Rows are points. Each copy is the shape, with its points in the same order, turned, moved and blurred by noise. Say if it was mirrored as well.

Shape (7 x 3):
[[ -3  24  11]
 [-26  -1 -22]
 [-21 -17 -22]
 [ 37  27  10]
 [101  11  18]
 [-48  12   7]
 [-25 -37   8]]
Copy 1 (7 x 3):
[[ 24   2  10]
 [-18   2  37]
 [-32  -2  29]
 [ 36 -33  -4]
 [ 40 -90 -44]
 [ -5  46  23]
 [-39  19  -7]]
Copy 1 is: mirrored
Copy 2 (7 x 3):
[[ 24   5  24]
 [ -1   8 -19]
 [-10  13 -14]
 [ 12 -27  49]
 [-29 -47 108]
 [ 30  25 -11]
 [-14  45   7]]
Copy 2 is: only turned

Shape (8 x 4):
[[ 41  69 -33 -56]
 [-24 -38   2  45]
 [-10   5  -3  11]
 [-34  18 -15 -17]
 [-21 -48  -2  43]
 [-30   6  14  31]
 [ 37  33  27 -53]
 [ 16  39   2   8]]
Copy 1 (8 x 4):
[[  6  73  82 -30]
 [-10 -51 -43  -2]
 [-16   4   3 -20]
 [-17  40  -8  -5]
 [ -3 -62 -38  -3]
 [-39 -24  -9  -4]
 [ -2  17  77  17]
 [-24   7  47 -17]]
Copy 1 is: mirrored
Copy 2 (8 x 4):
[[ 50  39 -24 -88]
 [-32 -11  21  46]
 [ -2  -5  10  -3]
 [-13 -14 -20 -35]
 [-29  -6  24  55]
 [ -9 -24  15   5]
 [ 74  -2 -35 -35]
 [ 22  -1  31 -34]]
Copy 2 is: only turned

Shape (11 x 8):
[[-21  29  24   0  32 -84  -6  41]
 [-17  27  30  -8  -7 -33 -20  33]
 [  2 -63  -6 -14   5  34  24  40]
 [ 13  -9 -29 -27 -27  14  -5 -51]
 [ 49   6  19  34  29  32 -60  14]
 [ 70  27 -27 -28  -1  28  16  29]
 [-31  -5  52 -27  73 -63 -28  43]
 [ -6 -29  45  23  -9  15  21 -63]
 [-17  13  46  -5 -25 -36 -15  24]
 [-26  12  54 -16  -3  12  -6 -19]
 [-37  11 -15  -5 -18  31  28  -8]]
Copy 1 (11 x 8):
[[ 72  35  32   4  28 -68  -6  53]
 [ 40  41  25  14   1 -26 -23  23]
 [-19   2  43  -6  83  33  14   0]
 [-39 -26 -20  16  18 -22  -5 -32]
 [  8 -45  53  54  -5  25 -29  58]
 [-47 -32  40 -30  33 -13 -67  24]
 [ 68  49  51  59  63 -54  -6  47]
 [ 19 -20 -60  37  50  29   6   4]
 [ 51  43  16  20   6 -13 -23   4]
 [  8  41 -25  45  24   5 -19  21]
 [-28  36 -21 -13  23   8  15  13]]
Copy 1 is: only turned
Copy 2 (11 x 8):
[[ -2  56 -47  51 -47 -41  26 -14]
 [ -8  30 -20  37 -30  -6  39  20]
 [-76 -11 -21 -27  -2  30 -13 -14]
 [ 13 -45  31 -31 -10   9  26 -19]
 [ -8 -14  12  39  26 -16 -46  44]
 [-49 -52  -2   8  43 -45  32  -1]
 [-25 102 -15  48 -33 -25  -5 -24]
 [ 38   9 -14 -66   0  25 -11  14]
 [  2  35 -29  29 -21  16  42  21]
 [  6  39  10 -24 -11   9  27  33]
 [-26 -20  -2 -47 -43  -3  34  24]]
Copy 2 is: only turned
